Each row of a before or after table is a point. One or more steps were done to the points. Then noise was added and the rows were shuffled. The steps act on how far a point lies along the listed directions, d1 being the first. Name the steps. A step turns or swaps two directions, mirrors them in a line or flattens them onto one, adds a multiple of one to another, or multiplies one. Angles are multiples of 10 degrees, from the lower direction toward the higher: turns from -170 to 170, lines from 10 to 170 but not 90. Use the fewest steps. Two steps may share a direction if one is a turn and the other turns, adds or multiplies; they go together, in the order done. Otherwise the lowest direction goes first.

Directions:
(1): [.13, .21, .39]
(2): [.18, -.40, .16]
(3): [-.40, -.11, .19]
Before (13 x 3)
[[.12, .13, -.05],
[.03, -.16, .28],
[-.29, -.03, -.12],
[-.02, .19, .00],
[-.20, -.15, -.20],
[-.21, .20, .17],
[.10, .10, -.12],
[.30, .32, -.34],
[-.03, .06, -.07],
[-.14, .06, .16],
[-.29, -.45, -.64],
[-.10, .14, .21],
[.45, -.03, .08]]
After (13 x 3)
[[-.28, -.20, .15],
[.73, .14, -.63],
[-.09, -.12, .39],
[.25, .04, -.21],
[.76, .11, -.07],
[.03, -.11, -.14],
[-.35, .19, -.04],
[-.47, .01, .01],
[.27, -.04, -.20],
[-.18, -.29, .14],
[-.36, -.34, .07],
[.01, -.01, -.11],
[-.45, .71, -.17]]
Steps: swap d1 and d2; multiply d3 by 2

Directions:
(1): [.39, .36, .02, .42, .02, .28, .01, -.17]
(2): [-.14, .00, .05, -.13, .38, .54, -.07, .29]
(3): [.24, .15, -.48, -.24, .20, -.14, -.37, .00]
Before (12 x 8)
[[.71, .44, -.59, .15, -.01, -.58, -.41, -.38],
[.08, .11, .25, .26, .00, .32, .18, .12],
[-.16, .15, -.02, -.10, .17, .27, -.07, .02],
[.02, .08, .08, .11, .44, .69, -.14, .22],
[-.21, -.02, .29, .16, .21, .66, .11, .10],
[-.16, -.07, .22, .03, .01, .01, .19, .01],
[-.05, -.02, .30, .05, .26, .66, -.07, .24],
[-.18, -.04, .43, .04, .25, .63, .01, .44],
[.41, .26, .12, .44, -.36, -.22, .17, -.33],
[-.19, .00, .14, -.19, -.06, .15, .14, .20],
[-.54, -.34, .00, -.19, -.08, .01, .15, .14],
[-.10, .13, -.19, .15, -.10, -.05, -.08, -.01]]
After (12 x 8)
[[.09, .15, -.48, -.46, .80, .35, -.58, .37],
[-.15, -.01, .21, -.11, .37, .63, .02, .35],
[.37, .19, .23, .48, -.30, .00, .04, -.29],
[.14, .13, .24, .32, -.08, .23, .19, .05],
[-.11, -.04, .21, .08, -.05, -.06, .21, -.06],
[-.32, -.21, -.04, .06, -.40, -.35, .21, -.14],
[.33, .21, .34, .57, -.45, -.16, .13, -.19],
[.01, .09, .11, -.01, -.31, -.14, .18, -.04],
[-.18, .10, -.17, .06, .02, .09, -.10, .09],
[.17, .16, .23, .54, -.29, .08, .21, -.37],
[.06, .26, -.06, .11, -.11, -.06, -.02, -.24],
[.47, .31, .01, .56, -.15, -.02, -.03, -.33]]
Steps: mirror d1 and d2 in the line at 20 degrees

Directions:
(1): [.52, -.30, -.02, .29, .05, .02, -.48, .03, .19, .11, -.20, -.29]
(2): [-.54, -.28, .16, -.04, .22, -.23, -.35, -.08, -.07, -.16, -.43, .05]
(3): [.07, .22, .29, .03, -.02, .40, -.10, -.33, .40, -.46, -.07, .20]
(4): [.00, .01, -.39, -.18, -.53, -.29, -.08, -.49, .17, .05, -.13, .01]
Before (10 x 12)
[[.67, .06, .11, .25, .11, .39, .14, .20, .00, .08, .21, -.15],
[.18, -.08, .17, .00, .12, .14, -.30, -.07, .06, .08, -.15, -.11],
[.03, .00, .10, .09, .20, .24, .01, .38, .19, .05, .26, -.17],
[-.56, -.24, .25, .00, .60, -.24, .14, .48, -.51, .08, -.01, .01],
[-.85, .09, .52, -.21, .47, -.04, -.04, .31, -.22, -.19, -.24, .23],
[.20, .05, .03, .23, .12, .03, -.06, .35, -.10, .20, .05, .19],
[-.11, -.14, .12, .16, -.03, .10, -.24, -.13, .26, -.12, -.24, .00],
[-.44, .47, -.43, -.59, -.47, -.50, .41, -.24, -.33, .21, .28, .25],
[-.21, .17, .11, .02, -.19, .16, -.16, -.49, .27, -.18, -.31, .26],
[-.51, -.14, .30, -.19, .35, -.36, .08, .17, -.32, -.02, -.12, .14]]
After (10 x 12)
[[-.38, -.24, -.23, -.17, -.17, -.46, -.10, -.29, -.22, .08, -.37, .01],
[.04, .01, -.11, -.17, -.05, -.12, .05, .01, -.22, .38, .07, -.13],
[.51, .35, .08, -.10, -.25, .17, .24, -.24, .31, -.12, .27, .13],
[-.27, -.05, -.25, -.17, -.27, -.18, -.09, -.14, .25, .04, .01, -.10],
[.31, .44, -.18, -.15, -.48, .18, .36, -.53, .36, -.20, .30, .17],
[.78, .45, -.11, -.03, -.52, .30, -.04, -.21, .51, .04, .20, -.08],
[-.13, .16, -.19, -.03, -.23, -.23, -.04, -.10, -.02, .09, -.09, .39],
[.02, .30, .73, .07, .51, .56, -.41, -.04, .30, -.60, -.16, .24],
[.40, -.11, .07, .38, .21, .16, -.17, .30, -.06, .40, -.07, -.18],
[.17, -.10, -.13, .18, -.06, .02, .11, .29, -.04, .31, .16, -.18]]
Steps: turn d1 and d3 by -120 degrees; turn d2 and d4 by -170 degrees

Directions:
(1): [.29, .09, -.09, .22, -.26, -.12, .26, -.08, .02, -.26, -.47, .40, .03, .12, -.52, -.40, -.17, .04, .09, -.42]
(2): [-.47, -.11, -.06, .19, -.42, -.24, -.11, .37, -.18, .18, .14, -.35, .30, .04, -.45, -.15, .08, -.47, -.09, -.03]
(3): [-.23, -.22, -.06, -.50, .12, -.04, .08, .37, .28, -.29, -.13, .43, .51, .07, .29, -.02, .08, -.29, .29, -.09]
(4): [-.47, .15, -.21, .06, .53, -.09, .12, -.66, -.08, -.07, -.13, -.16, .26, -.16, -.12, -.01, -.38, -.22, .14, .00]
(5): [-.06, -.28, .09, .32, .36, .57, .37, .42, -.14, .36, .22, .14, .08, .06, -.10, -.03, -.42, .11, .11, -.13]
Before (11 x 20)
[[.19, .34, -.06, .07, .44, .07, .00, -.86, -.06, -.10, -.16, -.09, -.35, -.08, -.04, .22, -.18, .46, -.11, .23],
[-.12, -.13, -.03, -.04, .68, .08, .33, -.06, .04, -.27, -.09, .45, .24, -.16, -.09, -.19, -.49, -.08, .25, -.34],
[.28, .47, .09, -.08, -.11, -.38, -.33, -.60, .04, .01, -.02, -.24, -.22, -.14, .02, .11, .24, .31, -.09, .21],
[.48, -.03, .14, .04, .14, .34, -.15, -.17, -.06, .34, .40, -.20, -.50, -.11, .33, .24, .11, .47, -.15, .18],
[.03, -.10, -.14, .16, -.12, .03, -.21, .26, -.16, .33, .21, -.23, -.01, .02, -.04, .14, -.01, -.06, -.15, .08],
[.41, -.01, -.05, .26, .33, .33, .30, -.18, .08, .11, -.02, .21, -.38, .06, .07, .01, -.25, .47, .07, -.06],
[.00, -.14, .11, -.11, .05, .13, -.16, .17, -.06, .11, .28, -.38, .01, -.10, .32, .16, .15, -.01, -.13, .23],
[-.13, -.20, .14, -.13, .04, .27, .08, .59, -.17, .12, .02, .15, .19, .03, .21, .22, .00, -.07, .09, -.02],
[.06, -.04, .00, -.01, .33, .10, .46, .16, .17, -.18, -.10, .57, .30, -.02, -.12, -.24, -.37, -.03, .20, -.28],
[.03, .24, -.05, -.39, .36, -.17, -.10, -.53, .12, -.42, -.22, -.16, -.01, -.03, .31, .16, .09, -.07, .02, .06],
[.15, .16, .08, -.25, .35, -.16, .03, -.68, .07, -.28, -.25, .28, -.19, -.21, .23, .09, .02, .21, .02, .08]]
After (11 x 20)
[[.03, .30, -.23, .16, .05, -.29, -.09, -.96, -.11, -.03, -.13, -.33, -.13, -.19, -.31, -.10, -.08, .00, -.07, -.07],
[.44, .12, -.16, -.02, -.07, -.10, -.21, -.18, .02, .00, -.10, .05, -.22, .01, .12, .12, .04, .19, -.11, .02],
[-.50, -.13, .03, .27, .01, -.12, .20, .01, -.27, .17, -.02, -.03, .28, -.09, -.56, -.22, -.22, -.35, .01, -.12],
[-.45, -.11, .07, -.29, .25, -.07, -.03, .35, .14, .08, .47, -.08, .37, -.15, .30, .15, .09, -.33, -.02, .23],
[-.37, .09, -.11, .49, -.18, -.11, -.01, -.13, -.34, .24, .04, -.45, .09, .03, -.81, -.07, -.16, -.15, -.20, .08],
[-.51, -.27, .08, -.25, .05, -.24, -.26, .51, -.03, .01, .43, -.22, .30, -.17, .14, .06, .16, -.47, -.06, .10],
[-.03, .14, .03, -.43, .04, -.16, -.13, -.11, -.01, -.29, -.27, .12, .09, -.07, .38, .29, .19, -.06, .07, .09],
[-.46, .06, -.23, .16, .22, -.20, -.10, -.42, -.07, .21, .22, -.55, .01, -.10, -.06, .13, -.06, -.21, -.05, .25],
[.32, .14, -.05, -.09, -.16, -.23, -.02, -.30, .06, -.37, -.33, -.02, -.02, -.07, -.04, -.17, .09, .03, -.05, -.10],
[-.17, -.06, -.03, .17, -.09, -.04, .21, .26, -.12, -.12, -.21, -.11, .31, .17, -.53, -.28, -.17, -.37, .04, -.35],
[.13, .23, .06, .50, -.04, .00, .20, -.17, -.18, .27, -.09, .00, .08, -.01, -.68, -.27, -.34, .21, .09, -.22]]
Steps: turn d1 and d5 by 130 degrees; turn d2 and d4 by -120 degrees

Directions:
(1): [-.06, -.36, -.26, .19, -.46, -.09, -.12, .38, .00, .08, -.04, .20, -.10, .37, .15, .14, .39, .20, .00, -.11, .14, .54, -.31, .42, -.15, -.11, .02, -.20, .16, .00, .64, .33]
(2): [.06, .47, -.06, -.10, .03, .28, -.04, .16, -.08, -.17, .56, .55, .36, .18, -.11, .10, -.38, -.01, -.02, .01, .17, -.20, -.08, .46, -.14, -.48, -.41, -.09, -.18, -.42, .02, -.01]
(3): [-.02, -.10, -.50, .02, -.31, -.26, .14, -.14, .36, .15, .02, -.09, .02, -.06, -.06, -.30, -.14, .40, -.51, .19, .42, -.35, -.35, -.05, -.34, .44, -.09, -.08, -.48, -.19, -.19, .12]
(4): [.38, -.38, -.19, .24, -.08, -.14, .64, -.52, -.18, -.32, .44, .27, -.17, .18, -.15, -.28, .07, .03, -.09, -.16, -.25, .16, .27, .13, -.11, -.04, -.14, -.38, .16, .34, -.24, -.16]
(5): [.09, -.25, -.31, .17, .26, .06, -.32, .20, -.14, -.18, .03, .07, .11, -.19, .13, -.31, -.30, .38, .64, -.41, .18, .02, -.33, -.26, .42, .33, -.49, -.19, .16, .04, -.10, -.01]
Before (13 x 32)
[[-.06, .24, -.38, -.04, .05, .12, -.25, .37, .08, .03, .39, .24, .41, .06, -.04, -.02, -.42, .32, -.05, -.04, .44, -.34, -.45, .21, .03, .02, -.51, -.08, -.44, -.47, .00, .01],
[.01, -.01, -.24, .06, -.44, -.06, .05, .16, .23, .05, .20, .32, .01, .21, .01, -.03, .01, .27, -.10, .09, .16, .03, -.33, .27, -.22, .01, -.18, -.17, -.18, -.19, .15, .17],
[-.08, .14, -.24, -.05, -.38, -.08, -.02, .20, .15, .33, -.19, .15, .06, .11, -.19, .06, .13, .10, -.32, .13, .32, .17, -.23, .22, -.24, -.02, .07, -.01, -.28, -.21, .39, .14],
[.02, .03, -.28, .11, .11, .15, -.45, .35, .00, -.06, .14, .07, .24, -.03, .12, -.24, -.37, .36, .49, -.31, .30, -.03, -.37, .05, .30, .08, -.51, -.19, -.05, -.14, .04, .13],
[-.12, .34, -.13, -.14, -.22, .04, -.03, .06, .02, .15, .07, .31, .11, .32, -.09, .07, -.20, -.12, -.45, .12, .21, -.12, -.21, .29, -.20, -.27, -.12, -.05, -.24, -.26, .15, .07],
[.20, .09, -.10, .03, .01, .05, .09, -.05, -.05, -.06, .35, .29, .16, .12, .12, .15, -.14, .01, .06, -.11, -.02, .10, .03, .22, -.08, -.20, -.29, -.09, .02, -.08, .11, -.07],
[-.06, .07, .23, .07, .05, .11, .06, .08, -.18, .07, -.14, .10, .07, -.04, .09, .30, -.02, -.33, .02, .02, -.16, .10, .07, .19, -.08, -.24, .16, .07, .05, -.07, .26, .01],
[.12, .03, .16, -.14, .27, .02, .14, -.14, -.26, -.17, .32, .16, .04, .06, -.07, .04, -.06, -.14, .30, -.15, -.18, -.10, .29, .12, -.02, -.15, -.08, .02, .09, .18, -.20, -.20],
[.28, -.07, -.13, .00, -.14, -.14, .49, -.48, .10, -.15, .46, .07, .06, -.04, -.12, -.31, -.10, -.04, -.30, .19, -.01, -.10, .06, .11, -.18, .11, -.17, -.17, -.01, .06, -.31, -.12],
[-.06, .25, .23, .00, .15, .06, -.02, .03, .01, .16, -.02, -.10, .18, -.17, .15, .11, -.16, -.14, -.03, .06, -.07, -.19, -.05, .02, -.05, -.08, .02, .36, -.15, .02, -.09, -.06],
[-.02, .46, .19, -.19, .14, .09, -.13, .10, -.13, .03, .28, .16, .18, .10, .01, .17, -.05, -.09, -.06, .03, .04, .05, -.06, .10, .12, -.28, -.21, .11, -.06, -.33, .06, .01],
[-.08, .58, -.37, -.09, .09, .41, -.38, .42, -.12, -.25, .70, .67, .63, .08, .00, -.10, -.79, .22, .20, -.05, .53, -.50, -.54, .44, .13, -.24, -.94, -.20, -.26, -.78, .02, .06],
[.07, .03, -.10, -.12, -.17, -.16, .03, -.10, .22, -.04, .08, .02, .08, -.02, -.09, -.07, -.15, .01, -.45, .18, .12, -.32, -.03, .07, -.13, .14, .18, .08, -.29, -.21, -.09, .07]]
After (13 x 32)
[[.10, .25, .50, -.14, .21, .19, -.03, -.05, -.17, -.11, .18, .01, .13, -.10, .03, .17, .02, -.46, .27, .09, -.30, .17, .27, .08, .24, -.31, -.01, .13, .39, .07, .02, -.14],
[-.12, .19, .13, -.05, -.25, .15, -.27, .43, .09, .05, .03, .28, .07, .19, .09, .27, .08, .01, .24, .03, .00, .18, -.21, .27, .00, -.26, -.09, .03, .06, -.17, .35, .14],
[.07, .32, -.09, -.12, -.01, -.05, .09, -.09, -.05, .02, .42, .21, .14, .13, -.06, -.03, -.11, .09, -.29, .08, .16, -.08, -.14, .12, -.06, -.11, -.28, -.02, -.23, -.33, -.10, .03],
[-.15, .23, -.04, -.12, -.25, .04, -.20, .33, .08, .34, -.29, .12, .07, .09, -.12, .21, .16, -.05, -.09, .10, .22, .23, -.16, .20, -.11, -.14, .12, .09, -.15, -.21, .48, .12],
[-.15, .44, .01, -.19, -.12, .12, -.18, .17, -.04, .15, .00, .30, .13, .33, -.05, .19, -.19, -.23, -.29, .10, .12, -.04, -.16, .29, -.11, -.37, -.08, .02, -.12, -.26, .26, .05],
[-.11, .62, -.25, -.14, .15, .48, -.48, .50, -.16, -.23, .65, .64, .66, .06, .02, -.02, -.76, .14, .31, -.06, .48, -.45, -.52, .43, .21, -.31, -.91, -.14, -.21, -.81, .10, .06],
[.07, -.13, -.14, .17, -.17, -.11, .34, -.17, -.03, .04, .02, .15, .03, .00, .00, .03, -.10, -.11, -.32, .08, .02, -.04, -.05, .21, -.33, .04, .05, -.11, -.19, -.08, .06, .01],
[-.01, .16, .03, .04, .06, -.05, .14, -.10, .08, .16, .06, -.08, .16, -.15, .11, -.03, -.19, -.03, -.20, .09, .01, -.27, -.11, .03, -.18, .03, -.05, .27, -.28, .03, -.19, -.05],
[.18, -.03, .00, -.11, .18, -.05, .26, -.26, -.21, -.17, .39, .19, .01, .08, -.11, -.09, -.09, -.03, .16, -.13, -.12, -.15, .24, .14, -.12, -.06, -.13, -.07, .00, .16, -.27, -.19],
[.19, .08, -.05, .00, .02, .06, .08, -.03, -.06, -.07, .36, .30, .15, .12, .13, .16, -.12, -.01, .09, -.11, -.04, .13, .05, .24, -.07, -.21, -.29, -.07, .05, -.10, .13, -.07],
[-.03, .22, .31, -.22, .07, .07, -.30, .17, .07, -.01, -.08, .00, .14, -.06, .00, .21, -.07, -.27, -.10, .12, -.05, -.16, .10, .06, .11, -.13, .30, .29, -.05, -.19, .10, .06],
[-.14, .38, -.13, -.13, .20, .28, -.49, .58, -.05, .05, .25, .23, .45, .05, .01, .19, -.38, .11, .23, -.08, .32, -.20, -.35, .19, .22, -.18, -.43, .07, -.26, -.49, .15, .00],
[.02, .01, -.31, .12, .10, .14, -.43, .32, .01, -.05, .15, .07, .25, -.03, .13, -.24, -.40, .37, .48, -.32, .30, -.04, -.38, .07, .29, .13, -.52, -.21, -.05, -.14, .02, .12]]
Steps: mirror d3 and d4 in the line at 120 degrees
